Rows are points. Each copy is the shape, with its points in the same order, turned, moved and blurred by noise. Some copies are also mirrored. Which?
In the rows, zero is written as 128.

Shape (8 x 3):
[[130 120 151]
 [117  92 149]
 [126 101  84]
 [120 227 160]
 [162 110 163]
 [130 110 146]
 [116 158  76]
 [135  78 159]]
Copy 1, 8 rows:
[[128 126  98]
 [152 118  80]
 [174 162 137]
 [ 29 114 141]
 [127 159  74]
 [139 126  93]
 [136 154 166]
 [157 135  67]]
Copy 1 is: mirrored
Copy 2:
[[109 118 159]
 [100 138 165]
 [106 169 114]
 [225  91 134]
 [ 97  95 138]
 [102 126 148]
 [165 176  99]
 [ 84 128 164]]
Copy 2 is: only turned
Copy 3:
[[114 123 159]
 [ 85 103 169]
 [ 88  82 112]
 [153 210 119]
 [137 101 180]
 [105 105 160]
 [102 132  77]
 [101  95 186]]
Copy 3 is: only turned

Shape (8 x 4):
[[143 108  71  80]
 [127  88  83 137]
 [127  77 133 114]
 [115  90 164 114]
 [157 160 147 127]
 [ 51  82 205 139]
 [ 85 123 122 112]
 [136 176 117 106]]
Copy 1, 8 rows:
[[112 111  63 152]
 [147  94 109 166]
 [105 130 131 174]
 [ 96 147 155 157]
 [145 176 111  97]
 [ 82 136 228 143]
 [102 111 132 114]
 [119 150  87  85]]
Copy 1 is: mirrored
Copy 2, 8 rows:
[[110 181 159  80]
 [135 146 182 110]
 [107 112 179 107]
 [ 98  85 148 119]
 [152 109  99 108]
 [ 66  42 167 188]
 [ 96 135 140 152]
 [132 150  81 114]]
Copy 2 is: mirrored
Copy 3:
[[193 162 118  85]
 [145 130  96  72]
 [161  97 100 113]
 [153  81 121 138]
 [124 156 136 162]
 [119  13 150 135]
 [144 106 160  98]
 [137 170 164 133]]
Copy 3 is: only turned
Copy 4, 8 rows:
[[ 91 202 128 125]
 [ 82 141 111 131]
 [105 133 128  86]
 [133 119 147  83]
 [184 153 124 132]
 [132  52 192  74]
 [114 131 173 132]
 [165 179 148 152]]
Copy 4 is: only turned

Shape:
[[ 97 140 128  88 228 122]
 [149 106 126 145 122 119]
 [ 69 133  63  82 208 147]
 [145 145 123  92  87 131]
 [162 143 142  99 134 129]
 [108 134 102 110  81 189]
 [115 126 113 121  85 158]
 [167  94  63  98 160 150]
 [209 137 114 140 117 162]
 [167 147  85 135 137 121]]
Copy 1, 10 rows:
[[170 192 166  75 156 182]
 [144 120 125 134  94 126]
 [171 185 124  18 144 161]
 [133 110 125 116 145  77]
 [149 145 147 137 136 100]
 [123 110 138  57 103  61]
 [125 107 129  86 105  82]
 [211 160 101  93  97 106]
 [150 162 124 157  84  61]
 [141 167  90 126 112 106]]
Copy 1 is: only turned
Copy 2 (10 x 6):
[[ 66 105 121  97 183 195]
 [172 115 127 121 128 136]
 [ 33  78 120 121 192 136]
 [123 147 160 118  91 114]
 [125 135 147  83 100 152]
 [ 96 127 110 149  83  86]
 [120 134 123 150  92 101]
 [117  47 137  83 129 108]
 [163 118 115  62  84 103]
 [140 123 133  79 147 104]]
Copy 2 is: only turned

Shape (10 x 6):
[[145 137 133 157 173  62]
 [106 156 121 170  78  97]
 [159 104 246 100 160 167]
 [158 187 119 151 133 144]
 [114 102 143 111 159 141]
 [110 153 119 120 110 115]
 [145 167 135 136  69 114]
 [117 116 129  77 164 118]
 [121 166 185 109 160 165]
 [126  96 159 124 100 150]]
Copy 1:
[[113 133  90 156  85  74]
 [181  76 151 134 113  91]
 [  9 132 160  63 126 145]
 [159 157 163 114  75 110]
 [ 83 148 136 130 164 106]
 [158 120 133 122 136 109]
 [170  95 145 102  99 135]
 [107 154 102 124 164 117]
 [ 99 156 160  52 126  94]
 [109 104 163 126 155 150]]
Copy 1 is: mirrored
Copy 2, 10 rows:
[[ 91  81 194  91 109 133]
 [ 92 173 144  86 137 107]
 [160 142 137 162  14 181]
 [138 169 193 122 148 165]
 [122 124 141 163 106 139]
 [132 147 140 115 155 123]
 [126 188 133  73 139 144]
 [136  93 121 152 129 148]
 [175 156 160 160  83 151]
 [109 166 108 134  92 143]]
Copy 2 is: mirrored
Copy 3:
[[130 164 113 181  99  51]
 [153  73 141 181  90 107]
 [127 130  93  49 199  57]
 [122 126 146 191 164 120]
 [129 158 139  96 121 102]
 [163 124 134 158 110 130]
 [147  76 107 175 130 131]
 [149 184 119 109 115 121]
 [159 139 146 115 192  97]
 [123  96 123  91 122 120]]
Copy 3 is: only turned
Copy 4:
[[185 154 129  85 118  81]
 [117 153 116 166 179  92]
 [ 50 108 124   7 104 107]
 [109 174 121 149  83 101]
 [115 113 153  87 115 137]
 [126 121 126 151 130 108]
 [ 99 147  77 149 138  93]
 [144  85 133  93 100 133]
 [ 61 116 155  93  83  89]
 [ 90 118 109 102 149 148]]
Copy 4 is: mirrored

Shape:
[[120 155 144 124 178  80 136 115]
 [143 135 104  77 104  88 154  64]
 [161 138 161 174  87  97  87 137]
 [137  87 111  89  70 150 157  89]
 [164  81  85 113  96  82 169 113]
 [107 161 112 146 122 154  69 122]
 [141 131 102 133 137  61 104  54]
 [107 121 126  99  87 143 118 159]
 [ 94 150 153  79 134 120 101  92]
 [158 117 106 115 166  84 165 158]
 [172 143 146  96 169  65  73 133]
 [ 75 101  91 132 135 170  63  88]
 [115 114 109 159 136  60 121 142]
 [149  69 160  81 124 158 170  56]]
Copy 1 (14 x 8):
[[ 91  91 161 110 111 152  99 156]
 [ 64 133 110 157  75 147 116  87]
 [184 151 162 138 112 196  92 121]
 [126 152  91 169 100 105 144  67]
 [ 93 182 101 106 110 148 139  80]
 [174 115 139 174  77 156 138 177]
 [ 77 128 167 142  72 195 144 116]
 [176 131  93 132  82 112 110 126]
 [123  66 137 156  64 130 105 124]
 [ 94 130 106  72 137 151 118 144]
 [123  70 124  94  96 221 102 131]
 [168  98 145 168  61 124 204 149]
 [125 153 164  80  88 161 127 146]
 [102  95 119 167 143 100 150  41]]
Copy 1 is: mirrored
Copy 2 (14 x 8):
[[149  94 178 115 156  91 124 147]
 [ 73 106 149  59 104 111 142 150]
 [138 130  93 117 173 119 199 102]
 [ 34 117 130 101 102 172 133 117]
 [ 82 108 171  64 116 173 168  94]
 [139 159  84 127 129  95  97 105]
 [154  84 138  43 131 108 137 135]
 [103 171 133 151 121 147 141 125]
 [115 121 122 128 118  96 105 178]
 [140 105 219 112 130 135 165 105]
 [172  92 145 120  89  80 185 129]
 [147 123  72 125 111 143  51 105]
 [172 134 162  90 155 150 150 117]
 [ 36  44 127 119 117 148 123 132]]
Copy 2 is: only turned
Copy 3:
[[ 95  91 135 112 100 114 112 158]
 [147 109 115 137 186 132  76 184]
 [107 181 147 165 128  65 115 111]
 [193 126 114 148 210 131 127 138]
 [182 104  73 160 163  81  95 157]
 [112 167 139 163 115 165 130  98]
 [110 127 131 182 131 119  89 207]
 [137 118 119 143 167 130 128  67]
 [ 90 104 160 128 167 159 126 140]
 [137  92  69 109 104  90 114 142]
 [ 46 131  90 128 130  97 125 161]
 [134 127 137 200 137 195 172 125]
 [118  98 115 180 100  84 104 127]
 [182 106 142 112 206 119 178 186]]
Copy 3 is: mirrored
Copy 4:
[[ 91  86 129 150 119 151 179 160]
 [ 90 129  68 176 126 172  98 115]
 [169  70 125 185 155  90 136 122]
 [134 163  79 125 134 149  75 114]
 [109 163  29 153 151 117 136 142]
 [131 123 169 178  95  98 135  95]
 [ 73  93  76 202 109 107 127 141]
 [182 147 115 134 122 154 131 106]
 [123  86 139 149  88 177 116 127]
 [109 137  64 114 142 131 197 135]
 [105  45  80 143  83 126 183 114]
 [125 154 170 148  51  95  97 122]
 [145 122  91 179 112 100 181 165]
 [ 87 123  95  85 141 152  41 152]]
Copy 4 is: only turned

Shape:
[[169  95 106  24  96  80 136 140]
 [ 68 111 202 142 166 119 111  99]
 [180 181 129  98 111 169 145  88]
 [148 101 136 105 139  86 126 135]
 [182 130 111 147 131 189  83 100]
 [120  94 154 132  80  61 141 133]
 [ 97 141 174 113 138  79  79 141]
 [133 126  96 121 144 166 104 166]
 [152 190  55 120 126 153  94  96]
 [ 93 154 138 166 133 172  91 130]
 [112 137 169 145 119 134  64 124]
 [171 157  74 104 145 108 121 182]]
Copy 1 (12 x 8):
[[210 141 167  39 199 142 148 105]
 [ 41 169 155 122 119 156 132 113]
 [139 115  80  84 168  77 156 163]
 [149 149 181  71 138 138 123 124]
 [151 146 114 134 107  93 156 212]
 [147 122 147  65 119 208 112 110]
 [115 182 157 124 159 169  88 117]
 [179 138 156 154 120 103 140 134]
 [165  90 123 146 178  95 127 194]
 [106 127 114 178 115 126 123 153]
 [117 183 123 147 121 160 114 150]
 [213 123 170 110 154  86 100 124]]
Copy 1 is: mirrored
Copy 2 (12 x 8):
[[ 66 182  68 192 184 124 104 131]
 [165 150 167 105  87 194 133 134]
 [137  98 131 169 154  85 104  60]
 [105 153  88 139 129 147 134 131]
 [133  42 123 131 141  95  99 133]
 [123 178 110 151 140 132 195 161]
 [131 186 129  80 120 144 126 137]
 [ 91 105 124 140  93  91  81 148]
 [ 64  75 157 122 155  68 104  89]
 [140  98 175 105  94  96 107 141]
 [156 131 151  87 132 122 115 156]
 [ 53 132  78 132 108  70 103 115]]
Copy 2 is: mirrored

Shape, 13 rows:
[[102  93  99 145  71 143 110 135 105]
 [170 127 134  56  84 173  96 201 113]
 [153 119 103 165 105 108 125  98 187]
 [ 97 172 119 161 107  90  89 118 115]
 [179 219 154 112 129 114 172 132 134]
 [176 174 159 120 131 108 189 106 157]
 [136 173 104 137 118  94 166 134 133]
 [157 127 149  66 153 166 126 163  94]
 [133 148  74 137 119 129 173  75 138]
 [154 147  90 177 114  62 131 111 109]
 [107 119  86  75 117 144  69 185 105]
 [ 80 110  88 123 105  73 148 111 122]
 [ 89 128  99 132 136 134 133 187 105]]
Copy 1 (13 x 9):
[[150  80 108 127  77 139 179 142 146]
 [197 142 169 183  70 172 120 143  87]
 [117  68 116 115 154  94 157 111  91]
 [129  83 108 149 161 132 132 141 184]
 [133 137 179 141 155  76  53 142 125]
 [114 132 161 102 151  71  74 119 106]
 [149 103 160 114 155  80 124 138 153]
 [150 198 161 155  94 147 127 135 113]
 [111 101 147 122 120  43 158 109 144]
 [154  91  93 120 171  70 144 161 151]
 [193 136 144 186 105 178 186 122 145]
 [168  98 111  94 130 100 166  90 183]
 [163 132 168 117 121 152 176 158 170]]
Copy 1 is: only turned
Copy 2:
[[122 137 156  91 106 148 171 120  67]
 [ 73 108 129  86 148 220 125  51 130]
 [120 182 136 168 114 127 192 134 147]
 [171 134  96 136  90 172 175 154 112]
 [168 150  61 115 158 155 130  95 215]
 [150 150 111 128 167 120 144 114 212]
 [140 153  72 106 122 136 173 136 161]
 [102  92 114 104 183 174 103  97 124]
 [142 154  91 129 124  73 169 107 129]
 [158 151  87 144 140 137 229 152 121]
 [ 68  93  95 112 106 199 134 103  79]
 [110 108 117 102  94 107 196 169 113]
 [ 99 136  95  76 123 165 134 156  86]]
Copy 2 is: only turned
Copy 3:
[[143  99 166  99  90 159 103 111 147]
 [153 142 246 166 142 143  91 124  74]
 [159 117  81 145  71 152 133 118  94]
 [157 120 130 166 104 165 166 135 187]
 [128 204 133 213 118 102 173 106 108]
 [140 199  94 172 120 100 164  98  88]
 [143 185 122 165  72 123 149 119 141]
 [119 166 189 168 167 116  85 145 102]
 [126 159  87 158  71 131  93  86 142]
 [154 120 105 161  58  99 153 137 165]
 [163 136 215 159 123 171  70 165 141]
 [183 159 117 107  86 138 106 135 178]
 [116 164 178 120  93 155 108 170 155]]
Copy 3 is: only turned
Copy 4 (13 x 9):
[[142 111 122 146 102 147 188 104 136]
 [116  62 146  87 129 149  94  77 187]
 [139 146 121 148 135 193 127 136  59]
 [137 159 148 122  66 138 140 172 114]
 [108 194 166  76 132 121  51 104 102]
 [119 195 147 124 144 137  54  88  84]
 [137 189 177 111 129 147 120 122 102]
 [ 73 128 133 119 140 129  85  92 192]
 [108 200 139 133 115 181 150  83  86]
 [165 205 131 123 128 167 145 162 115]
 [ 98  79 162 120 105 174 152 130 197]
 [148 172 172 179  97 170 168 120 132]
 [101 128 178 133 141 120 174 132 157]]
Copy 4 is: only turned

Shape, 16 rows:
[[ 73  89 124 130 136 131  94 160 154 150 118]
 [183 165 167 173 136 125 190  76 125 108 125]
 [ 73 122  81 140 129 110 129 180 113 160 122]
 [188 163 125 145 185 162 146 139 150 134 131]
 [ 68 188 177 160 112  46 120 114  90 178 167]
 [ 97 161 206 121 107  99 171 146  76 167 162]
 [ 59 121  79 106 135 134 116 133 142 128 120]
 [ 74 127  73 131 125 104  97 174 113 150 129]
 [ 90 176 188 125  86  58 124 175 121 155 100]
 [143 165 158 154 151 155 137 129 105 113 120]
 [119 132 201 131 103  48 117 149 102 180 154]
 [ 87 107  82 127 164 125  78 159  91 101 110]
 [ 75 142  81  87 156 110 100 153 137 109 148]
 [177 173 126 131 136 183 123  84 110 149 117]
 [200 167 153 164  85 161 142 112 110 111 177]
 [143 180 154 183 159 175 126 131 143 108 136]]
Copy 1, 16 rows:
[[153 135 146 147 157  73 121 113  88 141 102]
 [ 86 126 106 140  83 178 164 102 168  50 132]
 [147 119 178 150  99  83 109 134  66 145 137]
 [145 130 141  68 108 170 175 104 118  88 153]
 [ 55 115 141 159  34  94 138 120 131 149  41]
 [ 89  98 155 174  73 150 134 150 100 104  35]
 [159  92 147 152 138  82 118 137 112 163 150]
 [146 122 163 138  99  77  86 124  88 166 143]
 [ 45 125 121 157  99 116 110 138  65 145  73]
 [135 138 120 126 100 175 148 114 127 113 115]
 [ 62 123 132 131  83  98 100 121  90  99  22]
 [193 127 119 139 108 105  84  97  97 171 144]
 [152  65 134 116 120  95 101 110  99 182 137]
 [143 154 124  90 102 166 158 167 167  98 137]
 [ 95 151 171 105  99 206 106 127 185  77 116]
 [128 148 150 118 104 188 174  87 147 128 136]]
Copy 1 is: only turned
Copy 2:
[[112  84  74 171 149  89 122 137 161 166 126]
 [180 140 183  85 164 177 131 111  94 163 143]
 [125 108  72 140 180  77 112 170 152 109 137]
 [147 112 129 100 128 189 149 105 159 108 145]
 [115 109 173 102 244  76 151 168 126 159  65]
 [128 153 162 110 197 129 105 193 142 170  55]
 [128  97  87 192 154  78 123 132 121 108 126]
 [106  92  80 134 166  57 119 157 142 103 127]
 [138 107  84  89 198 103 147 189 111 178  50]
 [148 113 136  95 155 157 103 102 132 133 105]
 [ 88 126 142  86 195 105 151 194 141 201  77]
 [ 77  82  69 137 154  87  84 114 118 106 137]
 [ 95  69  97 173 146 102 131 154 113  86 114]
 [152 159 149 104 120 132 144  66 138 119 113]
 [173 123 200  63  93 129 119 127 134 144 117]
 [175  75 149 101 151 161 117  88 155 129 114]]
Copy 2 is: only turned
Copy 3 (16 x 11):
[[ 86 157 141  92 138 168  92 161 156  83 155]
 [143 116 130 208 165  86 143 104  80 150 115]
 [126 114 106  97 124 162 102 187 161 105 167]
 [155 134 129 164 114 131  73  94  88 141 107]
 [160 177 114 115 178 128 203 212 116 160 180]
 [139 156 114 145 133 186 222 159 129 155 140]
 [ 86 126 123  71 142 144  90 182 151 135 121]
 [124 122  95  69 135 139 103 187 160 108 151]
 [127 142 164 121  91 147 194 194 107 144 187]
 [134 115 129 149 144 154 126 119  73 122 113]
 [156 193 146 119 114 139 210 160 136 106 170]
 [141  91 134  46 142 153  85 161 138  95 123]
 [111 140 118  40 133 135  98 156 156 149 116]
 [134 135 109 176 130 128 101 147  52 113  76]
 [135 149  53 167 117 104 154  89  54 115 110]
 [132 134 127 158 159 150 102  94  44 143 141]]
Copy 3 is: mirrored
Copy 4:
[[115 160  90 100 150 113 107 108 100 126 133]
 [149  89 179 168  80 190 171 136 131 126  58]
 [148 132 134 123 152  97 112  94 114 163 169]
 [128 138 165 188 159 142 170 171 145 115  83]
 [111  73 185 119 142 202  89  27 110 133 151]
 [148  81 157 124 172 214 113  68  96 178 100]
 [142 140 110 129 126  81  73  99 116 135 116]
 [129 143 140 103 153  88  86 103 121 146 160]
 [119 141 177  81 152 169 131  24 120 182 106]
 [128 131 146 162 119 181 131 136 143 161  95]
 [121 102 183  70 175 205 129  63  94 139 120]
 [131 187 139 115 124 110  67 149 116 150 147]
 [114 152 151 134 150  85  50 113  97 136 109]
 [143 113 144 167 139 163 127 151 202 118  76]
 [ 93  62 169 129 130 184 149 179 165 156  65]
 [ 83 132 139 195 116 167 151 144 141 138  98]]
Copy 4 is: mirrored

Shape:
[[141 125 106 166 148 108 115 155 103 158 153]
 [137 117 138 156 134 178 140 154 109 145 121]
 [ 85 108 106 142 122 115  93 160 181 158 124]
 [111 120 144 131 132 106 124  88 105 155 149]
 [136 102 114 155 120 149 133 126 105 152 105]
 [132 119 129 146 129 118 128 112 146 116 108]
 [123 116 140 125 126 116 134 144 106 146 116]
 [132 138 101  82 131 127  91 159 143 114 118]
 [115 119 159 139 151 135 127 155 107 141 114]
 [135 249 100 157 118 116 136 153 113  76 148]
 [135 108 184 162 119 103 114 104 131 125 117]
 [137 166 125 151 227 102 131 133 161 152 118]
 [103 124 103 157 129 127 119 152 158  92 143]
 [140 118 156 146 131 109 145 132 141 153 148]
 [117 115 113 155 146 102 143 158 137 143 127]]
Copy 1:
[[ 86 130 124 119 125 122 120 114 150 163  92]
 [133 124  85 146 113 135 101 151 125 147 117]
 [104  74 141 158 150 172 142  89 105 138 106]
 [114 124 132 130 141  77 143 125 109 114  92]
 [139 143 109 140 126 146 126 142 130 128  95]
 [137 118 147 111 140 138 124 131 104 121 124]
 [116 109 110 127 143 120 130 136 142 113 117]
 [113  90 141 133 148 145 176 139 141 152 166]
 [115  94  91 123 147 121 114 150 128 133 111]
 [ 63 132 107  41  65 132 161 119 100 152 185]
 [108 126 143 116 166 110  92 146  90  97 112]
 [117  50 163  71 104 117 116 144 124 178  86]
 [121 109 123 114 142 151 129  86  96 159 150]
 [109 104 138 131 125 103  94 120 124 115 115]
 [119  96 125 110 133 140 114  97 141 137 106]]
Copy 1 is: mirrored
Copy 2 (15 x 11):
[[122 150 187 135 133  93 169 120 121 155 140]
 [117 122 144 188 116 116 137 142 142 147 149]
 [ 51 142 172 133 122 115 130 126  77 135  98]
 [110 152 153  97 138 114 104 110 147 145 157]
 [121 125 156 159 134 108 116 142 146 170 118]
 [115 105 149 120 107 115 117 114 130 136 108]
 [101 130 144 122 134 129 146 138 146 152 134]
 [109 138 128 105  92 123 150 171  81 138 116]
 [ 91 117 155 140 122 120 149 147 148 133 154]
 [207 118 152 123 141 146 185 120  81  59 127]
 [102  97 178 112  97 142 108  97 160 146 139]
 [100 147 167 115  86  54 173 121 152  69 113]
 [106  96 150 135 122 105 141 107  68 127 121]
 [ 99 141 149 131 108 125 146  87 147 141 137]
 [ 91 125 158 133 132  98 165 112 123 140 112]]
Copy 2 is: only turned
Copy 3:
[[157 157 115 127  89 109 153 132 160 122 156]
 [104 167 104 119 146  98 126 122 138 117 169]
 [145 130 124  76 111 166 153 183 125 146 180]
 [162 130 141 150 109 121  98 155 120 108 132]
 [134 183  99 121 123 110 112 136 110 115 159]
 [150 122 104 125 130 126 130 136  84 138 148]
 [146 137 129 107 120 114 105 124 121 118 152]
 [138 105  86  62 116 154 141 127 132 111 120]
 [132 120 121 105 128 100 113 132 134 113 179]
 [137 107 125 153 129 166 216  43 111  81 135]
 [166 116 114 157 135 123  85 129 112 156 174]
 [185  87 103 126 141  67 201 157 125 108 160]
 [114 117 100 119  96 149 167 137 101 146 165]
 [150 137 141 133 130 106 129 136 130 160 148]
 [144 139 129 108  99 105 156 137 115 140 170]]
Copy 3 is: only turned
Copy 4, 15 rows:
[[135  86 144 147 128 141 181 138 123 117  98]
 [144 134 117 121 118 152 139 141 108 117  67]
 [ 92 113 134 140 191 146 171 115 107 180 114]
 [155 124 164 119 110 128 159 150 126 156 150]
 [121 126 139 132  96 148 146 140 105 146  83]
 [112 127 128 147 122 155 121 134 134 146 122]
 [145 106 124 121 108 160 143 133 102 144 117]
 [ 87 113 110 136 145 130 147 114  72 111 154]
 [147 113 119 124 131 171 138 155  95 137 116]
 [137 113 175 159 143 183 116  56 124  40 138]
 [139 103 139 126 130 143  94 163 142 163 130]
 [157 131 117 224 163 177 168 147 127 121 148]
 [ 84 127 134 121 169 167 150 113 145 116 114]
 [164 109 123 138 132 136 140 134 150 146 124]
 [132 105 123 144 143 170 165 122 129 151 111]]
Copy 4 is: only turned
